Each row is a point. Examples show where two turns around zero, p and q, send a point. Write where each new point lands after one turn and then the other. Backwards means that the second turn is done in reverse. Each puzzle has new turns, and all numbers are rounded.

Turn p:
[25 -1 13] => [  4  -3 -28]
[-32  22 -37] => [-16  30  41]
[ 6 -6 35] => [ 27 -18 -16]
[  1 -15 -11] => [-16 -10   2]
Turn q:
[ 11 -19 -43] => [ 19 -42  16]
[24 -9  1] => [25  4  6]
[-16   0  20] => [-18  18   3]
[-18  28  23] => [-24  21 -25]
Where do these land?
p, then q backwards: [ -6 -26  20] => [  5  -2 -33]
q, then p: [-13  30 -25] => [-32 -15  22]
p, then q: [ -4 -15 -27] => [-29   8   9]
p, then q: [  5 -24  18] => [ 10 -10  27]
p, then q: [18 36 13] => [ 19 -18 -34]

Turn p:
[ -1   8 -52 -11] => [-33 -30  14 -27]
[ -6   0 -24 -26] => [-30   0   2 -19]
[-1 23 33 22] => [ 32  -5 -27  19]
[34 21  5 -9] => [ 23   0 -12 -33]
[ 11 -23  23   5] => [19 25 12 10]
[-12  10  22   9] => [ 10   2 -19  19]
[-25 -40  -6  11] => [-19   9  30  32]
Turn q:
[-13 -16 -30  14] => [-19  13 -15  28]
[29 13 11 21] => [17 -2 34  9]
[ 36  10   2 -15] => [ 34 -21   6   4]
[-11 -16  16 -25] => [-12 -20 -15 -22]
[19  4  5 18] => [ 7 -2 24 11]
[-60   5  -4 -14] => [-27  32 -35 -30]
Where do these land?
p, then q backwards: [ -1 -32  -4  19] => [20  4  3 31]
p, then q: [25  6 -3 -9] => [ 17 -16 -12  -8]
q, then p: [ 18 -13 -21  25] => [ 24 -15   6  27]
q, then p backwards: [-47   7  13  22] => [ -2 -23  -6 -48]
q, then p: [ 17  16  21 -31] => [  1  29  16 -29]
q, then p: [-34 -11 -15   6] => [-24 -27 -13   8]
p, then q: [ 21  27   9 -32] => [ 28  -2 -38   4]

Turn p:
[ 12 -17 -21  22  52 -13] => [ 23  31  17  22  41 -17]
[-29   6  19  16 -11 -12] => [-34   1  12 -15   5  16]
[ 14  -6   4  -9 -24  27] => [ -1  -6 -26  10 -29  -1]
[-10 -19  17   0 -11 -20] => [-19  -3  26   8 -11   5]
[ -5  15 -20   2  -9 -15] => [ -2 -10   4 -21   8 -18]
[-13 -13 -18 -36  10  60] => [ 15 -36 -50  37  10  13]
[-23  -7 -19  17 -17 -15] => [-30  -9   8  -6  12 -22]
[ 7 21 36 17 28 -1] => [  9  36   6 -13   7  35]
[ 46  19   3 -28 -18 -11] => [ 38  -4   3 -21 -42 -10]
Turn q:
[  8   6  33   8 -45 -13] => [  7   3  29  43 -26   3]
[-18   9   2  -1 -10 -16] => [-6  1 -7 25  8  3]
[-28 -38   7   2  10   5] => [-10 -38 -15  -7  -5  24]
[ -4  17   3 -10  18  29] => [-14  24 -14 -22  -9   7]
[ 10  11   4 -22  20  -6] => [ -8  18  11 -13  20  10]
[ 21  21   5  52 -17 -12] => [ 53  13   0  24 -15 -15]
[ 60  21 -20  -3  17 -16] => [ 30  29  33 -24  29 -27]
[-13 -26  -5   6  15  23] => [ -5 -22 -18 -25 -12   8]
[-35 -20 -30 -32  -7   6] => [-47 -27 -18  -2  12 -13]
Where do these land?
q, then p: [ 33 -23 -10 -19 -28   0] => [-16   2  39   6 -20  26]
p, then q: [-11  21 -33  18   9  -8] => [ -7   4   1 -13  41  14]
p, then q: [ -1  35   1   8 -10 -13] => [-34   8  14  -4  12   2]
p, then q: [  4 -18 -18  27 -10 -34] => [ 5  8  2 34 20 31]
p, then q: [-30 -31   7 -25  31  26] => [ 35 -18 -28 -33 -26   4]
p, then q: [-32   3  14 -14  -4  32] => [-11 -23 -28 -24 -16 -13]
p, then q: [ 21  25   9  14  -1 -35] => [-23  30  29  12   5  12]
p, then q: [-18  15  23 -25  27   9] => [ -4   2   0 -42 -27   0]
p, then q backwards: [ 34 -26   7  16 -15  23] => [-14  34   5  16 -29  19]

Turn p:
[ -9  -1  18  -9 -21  18  25  22] => [  4 -22   1 -14  19 -27  -1  23]
[ -7 -29 -29 -26  12 -32  -8   1] => [-36   3 -17 -13 -15  -2   2 -41]
[ -4  20  -2 -21 -31  17  22   1] => [ 13  -7   2 -35  31  -4   2  13]
[ 30 -16  14  47  22  -7 -43  15] => [ -2  -4 -16  69 -25  18   9   8]
[ -1 -11 -19  17  31 -14  13  -1] => [-17  29   8  16 -12 -15   9 -14]
[ -2  26  11 -41 -20 -11  43 -11] => [ 35   0  -1 -49  22 -25  -6 -15]
[ -3  13  -7  15 -34   7  10  -7] => [  8  14 -11 -17  14   7   0  30]
[ 27  -5  -7  22  30  26 -37   6] => [-8 -8 17 47 -6 31 25  1]
[-42  -5 -10 -17  23 -20   1 -10] => [-24  12  17 -16 -13  -9 -32 -27]
[ -9  37  13 -18 -29   2   8   5] => [ 26  -8  -5 -23  33   1 -22   7]
[ 22 -29  17  30  16  15 -33 -21] => [  3 -10   6  33 -46  25  18  16]
Turn q:
[-19 -10 -12   7  -4 -45 -12 -11] => [ -4  15 -43  -7   0 -14 -18  18]
[ -6  -1  10 -37  16  27   4 -41] => [-15  20  48 -23  -8 -24   3   9]
[ 31   9 -14  35 -11  17  38  15] => [ 39  -8  -3  -6  10  33  26 -31]
[ 23   1 -16   3 -16  31  14  41] => [ 27 -12  19  26   0  42   4 -15]
[-30   3  19  17 -13 -25  -2   3] => [-11   2 -37  14 -11 -18  15   4]
[ 11  21   7 -20  21  30 -27 -25] => [-38  -6  40 -22   3  -1  -8  -8]
[38  0  3  5 15 12 23 49] => [ 33 -34  17  23  33  22   9 -10]
[-11  -4   7  -5 -25 -42 -12  -9] => [ -8  22 -34  12  -3 -24 -19  -3]
[-22 -33   9  17  -8 -29 -25  -8] => [ -1  -9 -38  -2 -27 -26 -21  14]
[-15  14 -12 -21  25  24  -2 -15] => [-22   9  31 -17   1   9   9  22]
Where do these land?
p, then q backwards: [-16 -21 -38   1 -22  11  10  14] => [-24  33  -1   0  27 -11 -13 -20]
q, then p backwards: [ 27 -18  33  -6  25   2 -59  -4] => [-51 -19  30 -34  10   3  -7  34]
q, then p: [ 7 48 -5 -5 13 20 20  2] => [ 16   1  48  -6  -3 -27  -4   4]
p, then q: [-31 -17  -3 -13 -11  -7 -10  -8] => [-17  13   6  16 -22  -2 -17  15]
p, then q: [-20 -19 -27  22  -9 -18   3 -21] => [-29  28  -4  23  -5  23  11   2]
p, then q: [ 15  53  11   4   1 -10  18  27] => [ -4 -32  -4 -36  43   2 -11  -4]
q, then p backwards: [ 8 14  1 -8 23 -4 35 15] => [23 25 -9  0 -4 27 13 13]
p, then q: [  5  -5 -22 -15 -28  -2  21 -11] => [ 1 27 22  8 21  4  0 19]
q, then p: [  4 -36  49  19   7   9 -36 -14] => [-20  -8 -52 -25 -42   1 -12  -5]

Turn p:
[-15  16 -37  32  15 -22  14   2] => [-43  24 -14 -22   3   6 -11  23]
[ 31 -15  16 -41   1  32   3  19] => [ 49 -20  -4  18   1   2  37   5]
[-15  -8  10 -31  13   6  11   6] => [  1 -11  12   3   4  17  32 -10]
[-13 -55   5  -3   5   4 -43 -16] => [-11 -59  21  22 -24  -5 -16   1]
[  8   7 -34  38   3 -14  35  10] => [-19  24 -14 -32  21  -4 -11  39]
[ 24  -8   9  33 -26 -12 -38  43] => [ 28   2  -7  29   1  18 -57  26]
[ 5 28 21  3 -4 32  1 15] => [ 18  28  -3  31  14 -11  11  -7]
[  2  28   5  -2  17 -16  -7 -36] => [-18   5 -25 -12  -9 -11  -2 -37]
[-16  30 -36   5 -25  -7   9 -11] => [-14  42   8 -26 -25  -6  -4   6]
[-10 -19  28 -25 -10  21   1 -31] => [ 12 -24  29   5  -3 -23  18 -30]
[  0  -4  14 -10  11 -24  14  -1] => [ -1 -11  -4 -16  16  17   3 -15]
Turn q:
[ 38   9  -2  17  -7 -20   7  50] => [ 26  14  24  40  -8 -33  20  14]
[ 11   8  -5 -28  26 -27 -19 -44] => [ -7 -29  25   7   5  47 -30  -3]
[ -7 -25   7  -1  -8  15  -6  -7] => [ -3  -5 -26  -8  -3  10  14  -2]
[-10 -10  25 -50  22  -7  38   8] => [ 31 -10   8 -10   4   7  -3 -64]
[-32 -19 -18  30 -18 -16 -14  -7] => [  7   2 -34 -11  20  -2 -14  38]
[ 14   6 -15   1 -36 -14   1   8] => [16 12 18 -4 10  1 21 28]
[  2   8   0  10   9  16  15 -21] => [-17  20  -1  -6 -12   9 -12  -8]
[ -7  35 -30  26 -11  59 -22  14] => [-66  19   2 -11   8 -38  19  20]
[  5 -32   7   3  32   6   9  22] => [  8  -1 -27  33  -1  -8   1 -29]
[-13  19  32  -7  -9 -12  -8 -25] => [  6 -21  11 -31 -24   9 -16   5]
Where do these land?
p, then q: [  6   6  12   3  31  31 -27 -16] => [ 14  27 -20   5  12   6 -26  30]
q, then p: [ -6   9 -28   9   3 -10   3 -26] => [-8  7 -9 37 -7  9  9 -4]
p, then q: [-17   0  -6 -14 -28  22  27  26] => [  9   8  23   1 -37 -23   5 -24]
p, then q: [ 17  -2  -1  40   1   3 -39 -24] => [  7 -25 -11  10  23   1  -9  50]
q, then p: [ 12  -5  28  12  -5 -12   4 -30] => [ 32  12  14  13 -18 -13  -4  12]
p, then q backwards: [-26 -31  -8 -30  -7  16  17  31] => [ 41  11  -8 -25 -33 -16 -19  -6]
p, then q backwards: [ 14  18  14 -10  -6  -1 -49 -20] => [  4 -15  38  11  39  -1  16   8]
p, then q: [-18   4 -20  10  -7  -9  39  55] => [-25  -3  17   3 -11 -51   8 -42]
q, then p: [ 18 -11   2   6   9 -26 -19 -14] => [  9  -4   5  24   7 -11 -14  27]
p, then q: [ 50   6   4  -5   5 -17  11 -21] => [-1 -1 20 23 34 36  8 -2]
q, then p: [-49   5   3 -21   4   3  32  41] => [-10 -29 -39 -40 -18   9   4 -33]

Turn p:
[-15  27  32 -13 -16   0  25  12   4] => [  2 -19  14   2 -23  36 -20 -21   1]
[ 21 -24   0  21  15   8   7  16  -5] => [-21  -7 -14 -27   8 -18   4   5 -16]
[ 36  18 -19  -6  27   4  10  27  30] => [-16   4 -23 -10 -31 -33 -36   8  11]
[-42  12  14  15   2 -17   6   2  15] => [ 27 -15 -16  10 -23  26  16  -6 -10]
[ 27  32 -32  25  -8  15  21  42  20] => [ -5 -20 -37 -25  -7  -4 -52  25  21]
[ 19  -4 -16 -15  13 -10 -25   2 -37] => [ -2   3  16  20  28 -36 -10   4 -15]
[-17 -19  33   6 -21 -14 -31 -58 -11] => [ -2   6  18  31  27  21  62 -22  12]
[-23   6   2  -1  -4  -4  31 -27  -1] => [  4  22  -7   9  -4  38   2  -8 -11]
[  6   4 -16  -8  15  35 -12  15   0] => [ 16   9   3 -25   4 -27 -18  -5  10]
[-11 -52   1 -23 -22 -16 -31 -29 -15] => [-2 17 45 16 22 -3 51 20 -4]
Turn q:
[ 25 -28  26 -38  35  15   0 -15   7] => [-32 -23   5 -15 -19 -22  12  40 -30]
[ -6 -41 -25  16  11  17  -9  10 -30] => [-23  -8  -9   2  -4  12  41   2  39]
[-22  -3  16   8   7 -17  -4  -9  24] => [ -1 -14  25  -4  -2  16  -8 -18 -18]
[ 12 -17  32 -37 -50  13  14 -26  -3] => [-13   4 -34 -61  -6 -10 -29   8 -14]
[ 18 -14  14  13  12   3 -37   8 -14] => [  6   5  -1  -6   0  11  46  12 -14]
[-15  39 -11  -1  -2 -39  22   7  -3] => [  9   7  -8  40  16   8 -36 -20  -9]
[-12  34 -16   2  25   9 -21  -3 -13] => [ 3 15 22 25 34  2  7 18  6]
[ 13 -18   5  18 -16  25  28 -11 -22] => [-16   4 -22 -22  -1 -31  13 -20  19]
[-24  13 -13  11   4  -1  26  42  14] => [  1  20  16  33 -27   4 -19 -21  20]
[ 11  34 -29   9 -26 -26 -20  -2  40] => [ 67 -11   6   8   8  12 -25   0   2]
Where do these land?
p, then q: [ -7 -29  28  -5  14 -41   2  13   8] => [-26  14 -33 -12  -2   6  -5 -38  14]
q, then p: [  0 -29  -5  18  17  26   9  31  47] => [-32 -23  23  -1 -10  46  19   7  26]
q, then p: [ 19 -31 -16 -15 -21 -33   7 -21  16] => [ -7  22  23 -19  18 -23  17  39   1]
q, then p backwards: [  9  34   4  12 -15  25   7  32 -26] => [  2  -1 -31 -15  26  12  -7 -42  13]
p, then q: [ 12 -16  27 -19 -26 -18  -3 -29   1] => [-20  16  30 -13  -4 -13 -10 -37  -3]
q, then p backwards: [ 11  29  17  -7 -18 -26  18  34  -7] => [-14  25 -20  -8  39 -12  25 -17  -2]
q, then p: [ 31  -3 -21  32  22  -1  -2 -15 -19] => [-29  15 -32  -2 -13   7   4  17 -30]
q, then p backwards: [  0  12 -15 -33 -15  18 -20 -22  10] => [  3  -5 -36   3 -27  17   3  24  -6]
q, then p backwards: [ 20 -12  10 -14  24   9 -15   7 -11] => [  0 -33  -7   6   0 -25  -1   2  10]
p, then q: [-28  17 -21 -10 -32  26 -10   9 -13] => [ 15   3   9  -6 -23 -22  25  32 -25]
p, then q: [-39  17 -39  22  22  25  31 -35 -13] => [ 27  11  -4  30  36 -40   9  46  20]
q, then p backwards: [-28  11  31  17  29  -9 -24  -2   7] => [-14 -25  26 -25  -9  -6  10 -14 -34]

Turn p:
[-17  12  13   1  33  -2 -32  25   3   5   8] => [ 46   9  -1  13  12  -3  -3  26   8 -10  -8]
[-25  -3 -17  28  13 -11 -13  15  34  17   9] => [ 21  10  -9  19   4  10  -8  17   8 -22  45]
[-51   5 -38  12  17  19 -21 -11  15 -22   8] => [ 18  20  18  21   0  11 -32  29 -18  30  38]
[  4  18  13 -27 -34 -17  31  -6 -31  34 -10] => [-38 -24 -33 -19   2   5  30   5  25  19 -24]
[ -1  20 -26   7  14  -4 -40   7  14  -5  -4] => [ 24  10  20 -13  -9  11 -18  33   0 -15  13]
[ 21   5  22  12 -26  25  23   1 -25  14 -10] => [-18  15 -16 -22 -10 -22  22 -28  18  15 -14]
[ -1   6 -35  22  27  -4 -12  -9  31 -39 -12] => [ 19  15  28  -8  -5  24 -20   5 -42 -12  31]
[  1 -30 -29  -2   1   3 -22  23  10 -25  -7] => [ 14 -10  33  -6  14   3 -37 -12   5  -8  18]
[  9 -15   7 -25  -3  16  15  -5  30 -30 -40] => [-15 -11  34 -19  33 -18  13 -15 -34   0   9]
[ -1  20  42  10  -2 -38  25  31 -51  23  49] => [ 23 -18 -81  13 -15   6   6 -13  27   2 -45]
[ 20   0   3 -18 -14  14   4 -11  18  -5  22] => [-27   0   1   3  -5 -26 -13   2 -14 -14 -10]
[ 28 -21   9 -17   5  10  35 -28 -26  23  -5] => [-44  11   2  10   6  11  24 -28   8   4 -35]
[ 12 -15  36  -5 -31 -11   7 -34 -22   9  -9] => [-24 -26   4   7 -26 -13  38 -20   9  13 -19]
Turn q:
[ -1 -14  28   7  17   3 -22  -1  18  27 -21] => [-32 -27   5  -7  16  16 -13   9 -15  16  16]
[  9 -16   5  20  -8 -13 -25  31  24  26 -13] => [-20 -42   9  -7   3 -14  -8  -7  15  26  23]
[  2 -23 -22 -38 -47   5  23 -14 -25 -20  56] => [  5  58 -43 -12 -17 -46  28 -12   9  -7 -28]
[-24   9 -31 -24 -41 -33  16 -10   7 -26  44] => [ 54  21 -45 -15   4 -37  24  -8  14  -9  -7]
[-18   1 -47  11 -10  -9  -8  -6 -22 -40  34] => [ 42  17  -7  11 -12  -7  54 -20  11   5 -15]
[ 21   4 -16  -4   6 -27 -45  -9  31  -6  -5] => [  4 -18  12   5  29 -18  27   2  -5  -3  47]
[-23  11  16  -6  20   4   5  -6  -7  28 -12] => [-12 -11 -10  -8  13  36 -15   8   0 -10 -11]
[  7  21  42   8  25  16  30  16 -23  -3   8] => [ -3  25   6  10 -16  35 -47 -21  -7  -1  -6]
[ -8  20  -3 -33   2  35  33  17 -14   0   0] => [ -2  33  -9  18  -3  10 -26  19  28 -13 -28]
[ -5  19  22  15 -10  27  -7  -2 -29 -16  -6] => [ -3   9  -7  21 -41  27  -2   6  -9   0   4]
[ 20   8 -20  19   1 -17  -7 -17  15  34 -13] => [-10 -42  12   0  14 -14   6 -10  -6 -29   4]
[ 11 -18  24   4  40  14   4  14 -16   6 -28] => [-29   7  39  -7   1  32 -20   3  -5  12  -3]
[ -7  -1  19  25  16  37  13  -2  12 -14   5] => [  1   3   5  30  -5  13 -19   1 -27  24 -19]
[ 17 -24 -17  -4 -11 -42  -9 -10  27   4 -49] => [  3 -33  33 -39  12 -32  11  28  -3  -9  22]
Where do these land?
q, then p: [ 30   4 -20 -33 -15  -1 -45  12  -4  -3 -40] => [ 18 -19 -52  23  19 -25 -23  -7 -22 -14  17]
q, then p: [-17  -9 -39 -17   1 -21 -35  -9  14 -11 -28] => [ -4   1 -31   9  44   1  -7 -31 -13 -27 -12]
q, then p: [-20   2  21   6  32  24  24   8  18  19  17] => [20 34 38  1 -2 11 15 17 21  7  4]
p, then q: [ 21   3 -13 -19 -16  47  -5 -44 -21 -20  17] => [ -2 -37 -37 -29 -20  35  -5  23  12  -9  23]
q, then p backwards: [  9   7  10 -45 -34  20  31  -9 -11 -34  14] => [ 11  40   3  27  16  40 -12   3  10  18  38]
p, then q backwards: [ 1 10  4 33 -2 -3 -7 14 25 21 26] => [ 10  36   3 -23 -32  -4  -2  -6  -6  -9   8]
p, then q: [-19  21  -7  19  11 -13  16  12 -14  28   2] => [  2  -4   6  37  14 -19  -1   0  20  -9 -21]
q, then p backwards: [-30   1   3  46  11 -12  -5  33  12   9   0] => [-24 -23  -2  -5 -14 -28  -2  10 -41 -26  -9]
p, then q: [  3 -15   8  12  24 -19   6  30 -12   7  31] => [  4 -11  33  29  -1 -16  25   7 -20  -6   4]
p, then q: [ 37 -26  -6 -45 -35  10  41 -27  -8  -9  -4] => [  6 -13 -24 -45  11  45  20  39 -17  14 -24]
q, then p: [ -2  17  31  10  21 -33  11 -18   6   0   9] => [ -5  13  27   8 -17  -1 -17   3  -1   9 -42]
q, then p backwards: [-32 -10  35  24   4  -5  -4  -4  -6  21   6] => [ -2  13 -16  -3 -10 -27  32  -2 -24 -24  -1]
p, then q: [ 18  -5 -28   8   0   6 -26   0   1 -27 -50] => [-29  42 -29  -5   3   8 -27   8 -15  -1  24]
